Every row gives one point. Any point is a mix of the corners, with weights that add up to 1. It lies inside the corners' shape when no weight is negative. Say inside or outside, and name the corners with a negative weight.
(in the rows, 128 means zero)

Corners:
(1): [ 81 151]
(2): [113 164]
(3): [183  73]
Points:
[133 143] => outside (1)
[102 153] => inside
[ 81 167] => outside (3)
[149 114] => inside
[136 119] => inside
[168  86] => inside
[141  99] => outside (2)

Corners:
(1): [161  65 167 176]
(2): [170  98 186 138]
(3): [125  57 128  79]
(4): [161 148  44  98]
(5): [ 86 126 169 136]
Points:
[152  99 137 115] => inside
[157 111 139 140] => outside (3)
[125 107 167 137] => inside
[ 97 105 170 118] => outside (1, 4)
[165 108 100 112] => outside (5)
[170 101  84 130] => outside (2, 5)
[138 111 104 118] => outside (2)
[169 110 122 122] => outside (5)

Corners:
(1): [151 180  86 156 116  36  77 102 143]
(2): [ 97  93 159 127 162 168 163 132 153]
(3): [ 98 112 123 154 117 168  96 130 104]
(4): [120  49 125 114 186 206 165 120 147]
(5): [138 108  91 100 104 154 222 110 116]
(6): [119  95 180 113 138 143 160 158  97]
(7): [119 151  87 165 142  82 167 202 216]
(8): [162 113 156 133 148 176 182 146  89]
(9): [149 167 130 101 113  89  74 100 133]
(10): [107 196  92 149 114  64  57 138 112]
Points:
[138 150 102 140 123  87 117 117 135] => inside
[120 123 126 120 131 128 120 119 115] => outside (7, 8)
[120 143 108 136 133 110 108 129 127] => inside
[121 141 116 151 130 129 103 135 124] => outside (5, 6)

Corners:
(1): [110 213  82 141 137 149  86  87 121 172 173  82]
(2): [140  55 159  67  90  49 160 179 102 139  42 193]
(3): [122  56 143 112 157 137 146 123  88  92  24 180]
(4): [ 89 101 173 130 104  65 202 142 106  91  55 167]
(5): [168 158  99 150  39  94  85 175 148 104 155  48]
(6): [140 117 143 164 130 119 127 172 112 140 105 137]
(7): [107 131 111 127  75 101  69 166 214 167  97  99]
(8): [133 101 191  99 163  98 171 119 116 120  96 154]
(9): [107 171  67 121 111 187 109 104 141 162 175  28]
(10): [183 112 126 129  82  96 129 123 141 114 113 150]
(11): [107  46 158 156 149 108 148 108 112 150 119 124]
(12): [127 160 146 106  98 156  76 125 118 111 177 143]
(13): [119 167  66 117 185 132 118 106  96 140 204  97]
Points:
[116 134 120 119 121 128 124 128 125 138 128 108] => outside (10)
[123 161  79 133 107 162  76 108 148 147 180  59] => outside (2, 4, 6, 8)
[126  59 152 117 104  95 150 144 141 119  46 141] => outside (1, 6, 12, 13)
[138 113 118 121 103 108 117 132 138 138  95 108] => outside (4, 6, 12, 13)
[135 128 126 126 131 121 130 123 108 126 134 127] => outside (7)
[124 132 123 123 123 122 130 125 113 134 129 119] => outside (7)
[128 101 138 126 134 122 133 134 110 120  86 146] => inside
[127 103 144 122 131 110 139 132 120 126 111 134] => outside (1)
[118 110 140 127 140 121 136 121 102 134 131 125] => outside (7, 10)

Corners:
(1): [100 127  69 121 101 102  64 162 142 112  86  94 120 110 177 152 135 143]
(2): [107  92 115  82  77 116 149  85 128  32 138 153 103 119 183 150  53 164]
(3): [120 144 215 110 109 171 145 162 116  84 180  96 141 184 148 157 150 132]
(4): [ 87 180 233 156  49  83 117  94  46 124 110 146 195 146 155  61 143 179]
(5): [114 143 111 160 177  57 133 131 129 166 149 164 115 165 171 170 152  88]
(6): [190 113  86 102 131  46 117 121  84  93 162 115 164 108 112 153 126 113]
(7): [165  94  51  89 166 160  71 106 112  92 115 125 114 105  67  75 149 138]
(8): [110 216  94 141 178 152 213 120  96 140  91 192 138 165 188 152 137 150]
(9): [ 97 124 106 120 142 105  80 152  99 149 109 174 159 144 115 141  96  80]
(10): [158 158 120  31 190  99 182  43 115 101 178 111  77  94  97 164 179  89]
(11): [166  83 115 101  62 169 112  87  89  86  55 175 134 148 107  98 156 166]
(12): [161 124 136  84 116 151 195 106 101 127 129  73 128 123  92  67 140  93]
(13): [120 153 141 127 166 136 113 157 130 167  78  47  62 148 151 158  93 123]
(14): [148 110  69  73 130 110 121 101 134 113 182  64 196 110 114  95  94 131]
(15): [158  78 171  18 160  91 147 168 129 153 117  81 137 121  56 100 138 121]
(16): [101 199 143 149  97 107  88 112 201 106  58 105 173  46 155 161  56 120]
(17): [149 150  74  86 154  65 106 128 120  90  85  99 132 148 138 156 127 142]
(18): [140 193 135 114  97 110  82 159 123 109 206  72 120 135  61 171 101 142]
(19): [157 191 131  92 158 139 132 165  77 158 154 138 120 179 157  80  84 129]
Points:
[129 145 113 111 138 110 128 125 119 122 120 128 141 129 135 135 119 125] => inside
[145 122 112  79 149 105 143 117 103 119 145 111 136 132 125 115 128 122] => outside (11, 16, 18)
[131 136 111 101 124 119 113 121 123 106 104 117 140 113 136 126 114 130] => outside (5, 18)
[131 141 142 104 130 118 141 120  94 120 137 126 133 151 131 120 125 131] => outside (1, 16)
[149 131 111  98 128 116 133 118 108 111 123 112 135 128 118 118 130 124] => inside
[143 137 114  92 135 105 126 113 117 109 115 120 128 130 124 136 132 128] => inside
[134 148 151 103  88 122 122 110  98  85 120 118 127 136 140 133 115 141] => outside (5, 7, 8, 14, 15)
[133 132  99 128 111 120 109 119 109 114 117 137 141 128 139 118 104 132] => outside (3, 10, 15, 17)
[127 161 130 109 128 110 120 112 135 113 110 114 136 107 134 139 111 124] => inside

Corners:
(1): [190 167 128 124  98 107 153 114 164 161  82  63 127 162 183  30 153 138
  94 182]
(2): [156 108 135 142 102 165 135 120 133  89 133 155 185 149 126 129 107 114
 117 186]
(3): [237 159  89 177  99 163 127 120  77 100  87 113 174 211  78 135 123 171
 155  82]
(4): [128 130 155 107 223 102 153 189  81 116 150 154 181 108 160 138 174 129
 205 151]
(5): [128 135 105  97 177 162 124 130 174  92 177 119 178 114 121 159 148 103
 134  96]
(6): [ 89 116 119 114 133  60 126 132 184 116 116 101 134 169  98 118 133 124
  88 174]
(7): [186 100 124 135 121  96 157 112 128 151 150 145 178 160 158 185 168 143
 129 123]
(8): [147 162 154 124 160  65 170 125  70 156 107 130 147 129 116 108 157 158
  62 226]
(9): [127 138 103 150 199 171 147 104 137  98 131 174 145  67 139 109 199 129
 161  97]
(10): [180 125  84 113 122 165 128  96 126 124 118 206 180 104 126 219 111 143
 182 122]
(11): [ 47 158 171 144 199 171 143  59 203 142 106  91  90 176  68 110 240  77
  61 156]
(12): [156 122  55 124 148 130  78 122 123 148 121 211 222 159 100  86 126 177
 173  77]
(13): [134 130  42 182 115 135 174 129  80 201 124 133 147 213 141 135  93 133
 105 165]
(14): [125 179 132 161 103 141  74 161 103 143 119 147 128 175 111 149 133 122
 130 125]
(15): [131 168 172  92 170  88 175 193 148 147 117 131  93 120 100  73 144 138
  96 150]
(16): [130 103  94 124 113 157 124  48 121 142  76 114 110 183 202 150  99 107
 126 135]
(17): [ 82 169  90 136 151 139 126  72  92 144  71 166 135 201 107 166 204 197
 114 107]
(18): [182 133  76 124 119 140  71 162  99 138 129 146 148 176 129 104 135 131
 162 151]
(19): [128 111 157  92  91 141 127 148 129 177 122 134 136  53 136 139 133 161
 109 140]
(20): [124 119  33 157 118 165 150 146 112 139 101 186 144 153 111 111 107  39
 151 100]
(21): [163 147 112 126 103 101 142 112  33 137 163 145 153 168 141  84 131 171
 197 148]
Points:
[144 139 114 127 137 133 135 114 117 136 122 149 152 143 123 140 145 137
 134 142] => inside
[140 135 104 135 137 129 141 120 114 147 112 145 149 157 122 116 143 135
 122 147] => outside (5, 14)
[130 137 115 128 136 130 127 118 142 130 117 137 143 150 113 120 150 126
 118 135] => outside (4, 13)
[134 141 122 121 144 118 139 137 136 135 117 135 137 148 115 112 142 132
 120 139] => inside
[143 142 113 130 141 124 131 127 110 142 118 149 154 148 121 127 143 141
 127 146] => inside
[127 140 118 121 144 113 135 133 131 137 115 139 141 151 116 119 146 141
 120 141] => inside
[147 136 132 139 106 139 117 109 138 136 117 101 145 155 127  86 133 130
  90 174] => outside (4, 7, 10, 15, 17, 20)
